Each row is a point. Each table stands for the endless flat space through its points: a line for two points, a plane for three, and so on. The two share one point or none. Which?

First:
array([[ 1.4,  0.8, -1.1,  2.6],
       [ 4.2,  3.2, -3.5,  5.0]])
Second:
array([[ 2.9,  1.5, -1.5,  2.4],
       [ 0.5,  1.2, -2.1,  4.8]])
They share: [ 2.1,  1.4, -1.7,  3.2]

First:
array([[ 4.6,  0.3,  1.2, -1.9,  0.8,  3.2],
       [ 2.3,  0.3,  1.3, -2.1, -0.9,  2.5],
       [ 1.4, -1.7,  1.6, -1.7, -2.0,  1.4]])
Second:
array([[ 2.3,  0.7,  1.7, -0.7, -1.7,  1.1],
       [ 2.0, -2.2, -0.1, -3.7, -1.1,  0.0],
       [ 2.4, -1.6,  0.3,  0.1, -0.2,  3.1],
       [ 2.2, -0.5,  0.6, -2.8, -1.6, -0.2]])
They share: no point

First:
array([[-0.3,  2.8, -5.6,  0.9,  2.2, -0.3, -0.3,  0.5,  0.8],
       [ 4.8,  4.3,  1.3,  1.3, -1.1, -0.9, -3.3, -1.5, -1.2],
       [ 1.3,  5.2, -1.8,  0.1,  1.4, -0.3, -0.3,  0.1,  0.4],
       [ 4.1, -0.5, -1.3,  0.0,  1.2,  1.5, -3.9, -1.4, -1.1]])
Second:
array([[ 7.1,  3.1,  3.2, -0.4, -1.7,  0.1, -3.4,  1.5,  2.3],
       [-0.8, -0.2, -5.2,  2.2,  2.7,  1.7, -3.6, -2.3, -3.0],
       [ 3.2,  0.3, -0.8,  1.3,  1.5,  1.4, -3.0, -0.7, -0.5],
       [ 1.4,  3.4, -2.8, -3.1,  1.9, -1.7, -0.7, -1.2, -1.6]])
They share: no point

First:
array([[ 0.8, -1.6,  1.4,  2.7, -1.7, -4.1,  3.5, -0.3,  0.9, -1.8,  1.6],
       [ 0.5, -1.7,  2.2,  3.1, -1.1, -4.6,  4.3, -0.4,  0.4, -1.2,  1.9],
       [-0.5, -0.7,  3.6,  3.5, -0.9, -5.8,  5.9,  1.2, -1.2, -1.8,  3.5]])
Second:
array([[ 3.9,  1.1, -1.2,  3.2,  1.3, -0.4,  1.4, -2.2, -1.0, -4.9, -1.2],
       [ 2.0, -0.9, -4.0,  3.3, -1.9, -2.6,  5.2, -0.3,  2.3, -5.0,  0.4],
       [ 1.8, -0.9, -1.6,  2.3, -1.9, -2.2,  2.4, -0.9,  1.3, -4.0,  0.4]])
They share: no point

First:
array([[ 0.3,  1.5, -2.9, -0.7,  0.2, -2.2, -1.1, -2.6, -3.5,  1.7, -1.9,
         3.0,  0.6,  0.8],
       [-3.7,  0.0,  0.1,  0.3,  0.2, -0.7,  2.4, -0.1, -7.0,  4.7, -2.9,
         4.0, -2.4, -0.2],
       [ 2.5,  1.8,  0.7,  2.5, -3.4,  1.1, -1.6,  2.1,  0.0,  1.7, -1.5,
         0.8,  0.6, -1.8]])
Second:
array([[ 1.2, -1.2, -0.1,  2.1, -4.3, -1.4, -1.6,  0.8, -3.0,  4.2, -1.6,
         4.3,  2.3,  2.0],
       [ 1.2,  0.3, -1.3,  2.7, -4.0, -2.0,  0.8, -2.2, -2.7,  0.9, -2.2,
         1.3,  1.1, -0.1],
       [-0.8,  2.8, -0.6,  1.1, -0.8,  0.1,  0.9, -0.2, -2.0,  0.7, -3.1,
         1.8, -1.7, -2.0]])
They share: no point

First:
array([[ 1.7, -3.6,  1.5,  0.3, -3.0,  0.6, -2.2,  1.7,  2.6, -1.6, -2.0,
         0.9,  4.5, -3.1,  0.2,  1.0, -0.6,  4.9],
       [ 1.0, -1.7,  3.1,  0.7,  0.3,  2.0,  0.3, -0.2,  1.9, -2.6, -0.8,
         1.4,  3.4, -0.5,  0.2, -1.1, -0.7,  3.3],
       [ 0.6, -0.5,  4.3,  1.3,  2.9,  3.4,  2.5, -2.0,  1.9, -3.4, -0.2,
         1.8,  2.2,  1.5,  0.4, -2.9, -0.5,  2.1],
       [ 0.3, -3.6,  2.5, -0.9, -1.8,  0.8, -3.4,  2.9,  4.2, -2.8, -3.2,
         1.1,  3.3, -4.1,  0.6,  0.8, -1.6,  5.7]])
Second:
array([[ 4.0, -2.3,  0.3,  2.8,  1.6,  0.6,  0.6,  1.1,  2.5, -3.2, -2.1,
         1.1,  2.6,  1.1,  0.6, -0.4, -2.2,  4.3],
       [ 0.8, -3.1,  2.7,  1.6, -0.8,  2.6,  1.0, -1.7,  3.3, -0.8, -0.9,
         1.5,  3.0, -1.3,  0.2, -1.2,  0.6,  1.9]])
They share: no point

First:
array([[-0.2,  2.5,  1.6, -2.8, -2.2,  3.8, -3.5,  4.0,  4.6, -1.3,  0.2,
        -1.4,  1.7, -0.6, -2.4,  1.3,  2.3,  2.0,  2.6, -1.0],
       [-0.2,  1.2,  1.1, -3.8, -1.1, -0.7, -1.1,  0.4,  0.1, -0.2, -1.7,
        -2.3,  1.6, -5.4, -0.3,  4.7, -0.5, -1.7,  0.2, -0.2],
       [-0.2,  2.4,  1.3, -3.0, -2.1,  2.7, -2.9,  3.2,  3.5, -0.8, -0.3,
        -1.7,  2.0, -1.8, -1.9,  2.1,  1.5,  1.1,  1.8, -1.0]])
Second:
array([[ 0.4,  5.0, -2.6, -1.5, -2.3, -2.6, -0.3,  7.0, -2.4,  0.3, -2.8,
        -1.9,  4.3, -1.0, -3.9,  2.8,  1.3, -1.5,  1.1, -0.8],
       [ 0.1,  4.1, -3.0, -2.3, -2.8, -1.5, -0.6,  5.9, -0.9,  0.0, -2.9,
        -0.4,  5.0, -2.6, -4.2,  2.4,  0.2, -1.8,  1.1, -1.4],
       [-1.5,  0.3,  1.9, -5.8, -2.9,  5.2, -4.2, -0.5,  7.8, -0.9,  1.2,
        -1.3,  0.5, -4.3,  0.4,  0.7, -1.6,  2.2, -0.4, -2.3],
       [-1.8,  2.0, -1.6, -1.7,  0.1,  1.8, -2.5,  2.0,  0.9, -1.0, -3.2,
        -6.5,  3.5, -4.4, -0.8,  6.8,  0.6, -3.0,  4.8,  1.2],
       [-1.1,  1.3,  0.6, -2.3, -0.8,  2.5, -1.0, -0.5,  2.6, -4.3, -2.5,
        -0.2,  3.8, -7.8, -2.3,  3.4, -2.1, -0.5,  1.2, -1.2]])
They share: no point

First:
array([[-0.4,  3.9, -3.9,  2.2, -0.4, -0.5, -3.0, -0.3, -0.8,  0.1, -1.1,
        -0.9,  1.9, -2.4, -2.4,  2.1, -1.6, -1.4,  3.5, -2.1, -1.9,  2.5,
        -2.3,  3.8],
       [-0.4,  3.1, -3.1,  1.8,  0.8, -1.9, -1.6, -0.7, -2.0,  0.1, -1.9,
        -1.3,  0.7, -2.8, -2.4,  1.1, -1.0, -2.6,  2.5, -2.7, -2.7,  2.9,
        -1.3,  2.8],
       [ 0.8, -1.7, -2.7,  1.0,  2.4, -5.5, -1.2, -3.5, -3.6, -2.3, -0.3,
        -0.9, -4.1, -0.8, -3.6, -0.9, -1.0, -4.2, -2.3, -4.3, -2.3,  2.1,
         3.9,  3.6]])
Second:
array([[-0.7,  1.2,  0.2,  1.5,  0.7, -3.5, -1.2, -2.4, -1.5, -3.9, -0.6,
        -2.6,  0.5, -3.7, -1.5,  0.0, -2.3, -4.7, -2.5, -3.6, -3.8,  4.1,
        -1.2,  4.7],
       [-0.9,  0.6, -1.2,  1.1, -0.3, -3.2, -2.3, -2.4, -1.8, -2.0, -1.7,
        -2.2,  0.2, -4.4, -2.5,  0.8, -1.0, -3.4, -0.3, -2.3, -3.9,  3.5,
        -0.7,  3.8],
       [-0.9,  0.6, -0.2,  1.3,  0.0, -3.4, -1.9, -2.6, -1.6, -3.3, -1.3,
        -2.5,  0.5, -4.4, -1.8,  0.4, -1.8, -4.1, -1.7, -2.8, -4.2,  4.1,
        -1.0,  4.6]])
They share: no point

First:
array([[ 1.4, -2.6,  2.9,  0.6,  0.5,  5.3,  0.5,  0.2, -1.2,  1.0,  2.1,
        -2.1,  4.4,  2.7,  1.7, -0.8,  1.9,  3.8,  0.8,  2.8,  3.8,  4.3,
        -2.7,  1.3],
       [-1.0, -3.8,  2.3, -3.6,  0.5,  1.1, -3.1, -1.0, -4.8,  0.4,  2.1,
        -2.7,  0.8, -1.5,  0.5, -0.8,  0.7,  2.6,  4.4,  0.4,  0.2,  1.3,
        -2.1,  3.1]])
Second:
array([[ 0.5,  0.2,  0.7, -2.4,  1.7,  1.1,  1.5,  0.2, -5.5,  1.4,  4.9,
        -0.7,  2.6,  2.7,  0.5, -0.9,  2.4,  5.1,  3.3,  2.0,  1.3, -0.5,
        -4.2,  0.9],
       [ 0.1, -5.5,  3.7, -1.9,  1.5,  4.6, -2.7, -2.0, -1.0, -1.4,  0.7,
        -3.9,  4.0, -1.5,  2.0, -2.4, -0.7,  2.1,  3.3,  0.3,  2.7,  5.3,
        -0.4,  1.7],
       [ 0.4, -1.1,  1.4, -2.2,  1.5,  1.9,  0.5, -0.2, -4.5,  0.9,  3.9,
        -1.4,  2.8,  1.8,  0.8, -1.1,  1.8,  4.4,  3.2,  1.7,  1.6,  0.8,
        -3.4,  1.2],
       [ 0.3, -2.1,  0.7, -2.3,  1.7,  2.2, -0.5, -0.4, -3.2,  1.4,  3.7,
        -2.1,  2.8,  0.7, -0.4, -1.0,  1.1,  2.3,  2.1,  1.5,  0.7,  0.1,
        -3.2,  0.3]])
They share: [ 0.2, -3.2,  2.6, -1.5,  0.5,  3.2, -1.3, -0.4, -3.0,  0.7,  2.1, -2.4,
  2.6,  0.6,  1.1, -0.8,  1.3,  3.2,  2.6,  1.6,  2.0,  2.8, -2.4,  2.2]
